Each wall is flat, endless, passes through zero and stands at right angles to its row. A trip goes straight from one point to another. List the walls that it crosses, first one first.

Walls:
(1): |  -34 | -162 |
(2): | -46 | 163 |
(3): | -33 |  27 |
(4): | 110 | -28 |
(5): |  103 | -315 |
(6): | -118 |  143 |
(7): | -199 |  -77 |
(8): | -224 | -111 |
Trips:
| 51 | 74 | to | -163 |   63 | => 4, 7, 8
|  179 | -245 | to | 193 | -23 | => 1
| 208 |  11 | to | 35 | 63 | => 2, 5, 6, 3

Walls:
(1): |   69 |  223 |   68 | -159 |
(2): |   -7 | -113 |  -98 |  -24 |
(3): | 200 | 195 |  96 |  19 |
(4): |  24 | 157 |  50 | 132 |
(5): |   88 |  -88 | -157 | -101 |
(6): |   13 | -201 | -112 | -183 |
(7): | -29 | -94 |  67 |  35 |
(8): | -125 |   35 | -239 |  155 |
Trips:
| 169 | -55 |  17 | -85 | to |  40 | 151 | -73 | -67 | => 2, 4, 6, 8
|  61 |   1 | -45 | 219 | to | -147 |  210 | -185 | -140 | => 7, 1, 5, 3, 6

Walls:
(1): | -309 |  -58 |  -22 |  -15 |   31 |  -18 |  142 |  -40 |
(2): | -107 | -124 |   70 | -145 |  212 | -109 |  -64 |  112 |
(3): | -110 | -190 |  213 |  -93 |   38 |   38 |  -66 |  203 |
(4): | -132 |  262 |   37 |    9 |   84 |  141 |  114 |   63 |
Trips:
| -107 |   56 |   77 |  422 | -107 |  -65 |   78 |  131 | to |  -40 |   99 |  -16 |  -15 | -106 | -154 |  -56 |  222 | => 3, 1, 2
|  -23 |  -25 | -279 |   20 |  -28 |  -24 | -152 |   48 | to |  153 |  -88 |   86 |   86 |  -81 |  -99 |  107 | -152 | => none
|  182 |   97 | -129 |   -5 |  102 |   67 |   70 |  169 | to | -120 |    2 |  322 |  -21 | -100 |  116 | -284 |   47 | => 3, 2
|   80 | -196 | -117 |  101 | -158 |   36 | -115 |   98 | to |  -29 |   -9 |   60 |   13 | -151 |   89 |  169 |   21 | => 1, 4
|  -40 |  -53 | -113 |   70 |  189 |  154 |  -21 |   74 | to |   90 | -160 |   23 |   47 |  128 |  413 |   -2 |  -34 | => 1, 2

Walls:
(1): |    6 |  186 |  -69 |   -5 |   66 | -308 |  -64 |  158 |  -61 |  249 |   65 |
(2): | -162 |   35 | -135 |   73 | -168 |  201 |   13 |  117 |   73 |   90 |  147 |
(3): | -142 |  -50 |  167 |   30 | -120 |  106 |  144 |  -37 |   20 |  -54 | -125 |
(4): | -158 |   41 |  257 |  -84 |  -25 |    7 | -104 | -177 |   57 |   81 |   24 |
(5): |   68 |   14 |   10 |   40 | -186 | -169 |  -51 |  246 | -143 | -180 |   90 |
(6): | -69 | 115 |  89 |   9 | -52 |  62 | -78 |  17 | 109 | -48 |  89 |
Trips:
|   -8 |  -27 |  210 |  -41 | -175 |  -84 |  121 |   42 |  -22 |  231 |  163 | to |  185 |    4 |   50 |   96 | -296 |   89 | -350 |  -31 |  166 |  -49 |  -73 | => 1, 3
|   27 |  -86 |  -61 |   41 | -189 | -218 | -133 |  112 |  174 |   -9 |  243 | to | -225 |  -48 |  -83 |  -46 |  123 |  -61 |  -64 | -100 |   17 |   -1 |  154 | => 4, 5
| -118 |  168 |  161 |  103 |  226 |  -31 |  -47 |   30 |   87 |  175 |  107 | to |   12 |  -37 |   38 |   40 | -212 | -214 | -109 | -138 | -196 |   -3 |  -54 | => 2, 5, 6, 3
